Each row of a before or after table is a point. One or more steps were done to the points. Then noise was added and the rows were shuffled. The steps act on columns, c1 being the first. Name the steps. A step turns or swaps two columns, mirrors them in a line or flattens them onto one, adds a multiple of one to another, or multiplies or shifts one. Angles are multiples of 10 degrees, from the lower column toward the higher: turns from -170 to 170, lines from 10 to 170 but not 90. Use the fewest steps. Two steps may share a column if one is a turn and the other turns, adds or multiplies; they go together, in the order done. Otherwise the lowest column goes first.

Before (9 x 2):
[[ 4.8  1.8]
 [-6.5 -2.3]
 [ 1.8 -5.8]
 [-4.4  3.5]
 [ 6.7 -3.7]
 [ 7.3 -0.5]
 [ 6.0 -1.9]
 [-2.8  1.3]
 [-0.5 -3.7]]
After:
[[ 7.5 -0.4]
 [-3.5  1.5]
 [-6.3  3.3]
 [ 1.5 -3.6]
 [-5.3 -2.4]
 [ 6.8 -2.0]
 [ 4.7 -6.0]
 [ 3.2  1.6]
 [ 8.4 -3.7]]
Steps: add -0.5 times c2 to c1

Before (13 x 8):
[[ -2.7   1.0  -2.0   3.5  -3.8  -0.9   7.0   0.3]
 [ -7.8  -5.6  -3.0  -5.9   3.7   1.5  -1.0   0.8]
 [ -1.3  -0.1   6.2  -1.8   5.3  -5.1  -0.3   1.4]
 [  3.3  -2.0   5.0   6.4  -0.1   0.0  -0.4   1.9]
 [ -3.8  -3.3  -1.4  -0.9   0.3  -6.8  -4.3   0.8]
 [ -0.2   0.7  -4.8   5.3  -0.8  -4.7   6.0  -0.5]
 [ -3.0   7.9  -5.2   4.7  -9.1   3.2  -2.2  -1.1]
 [-10.4   4.2   7.3   1.4   0.9  -6.2  -5.7  -2.8]
 [  0.6   1.5  -0.8  -3.6   2.2  -1.2  -0.2 -12.2]
 [ -2.0  -0.3  -2.6   3.8   1.7  -4.6   0.6   7.6]
 [ -0.2 -11.5  -0.1   0.4  -0.9   1.1   3.6   0.0]
 [ -5.6  -1.1   0.5   5.0   8.3  -3.5   1.4   2.5]
 [ -1.6   7.9  -2.2   1.2   5.7   4.8   5.6  -1.3]]
After, 13 rows:
[[ -0.3  -1.0  -4.8   4.9  -0.7  -4.5   6.0  -0.7]
 [ -3.8  -2.3  -1.2  -1.1   0.4  -6.8  -4.1   0.6]
 [ -2.7   8.7  -5.3   5.3  -9.0   3.1  -1.8  -1.5]
 [ -0.2 -12.5  -0.3   0.8  -0.3   1.5   3.7  -0.2]
 [ -2.4  -0.9  -2.5   3.9   1.3  -4.5   0.8   7.6]
 [ -0.7   0.3   6.3  -1.8   5.0  -4.7   0.0   1.5]
 [-10.6   5.6   7.3   1.5   1.1  -6.5  -5.8  -2.9]
 [  3.4  -1.7   5.0   6.6  -0.2   0.2  -0.2   2.3]
 [  0.4   1.5  -0.7  -3.9   2.3  -1.2   0.0 -11.8]
 [ -2.6  -0.9  -1.8   3.8  -3.8  -0.7   7.1   0.0]
 [ -7.9  -5.2  -2.9  -5.8   3.6   1.5  -0.9   0.9]
 [ -1.5   6.2  -2.7   1.3   6.0   4.9   5.2  -1.5]
 [ -5.9  -1.4   0.8   5.3   7.7  -3.5   1.8   2.8]]
Steps: add -0.3 times c7 to c2
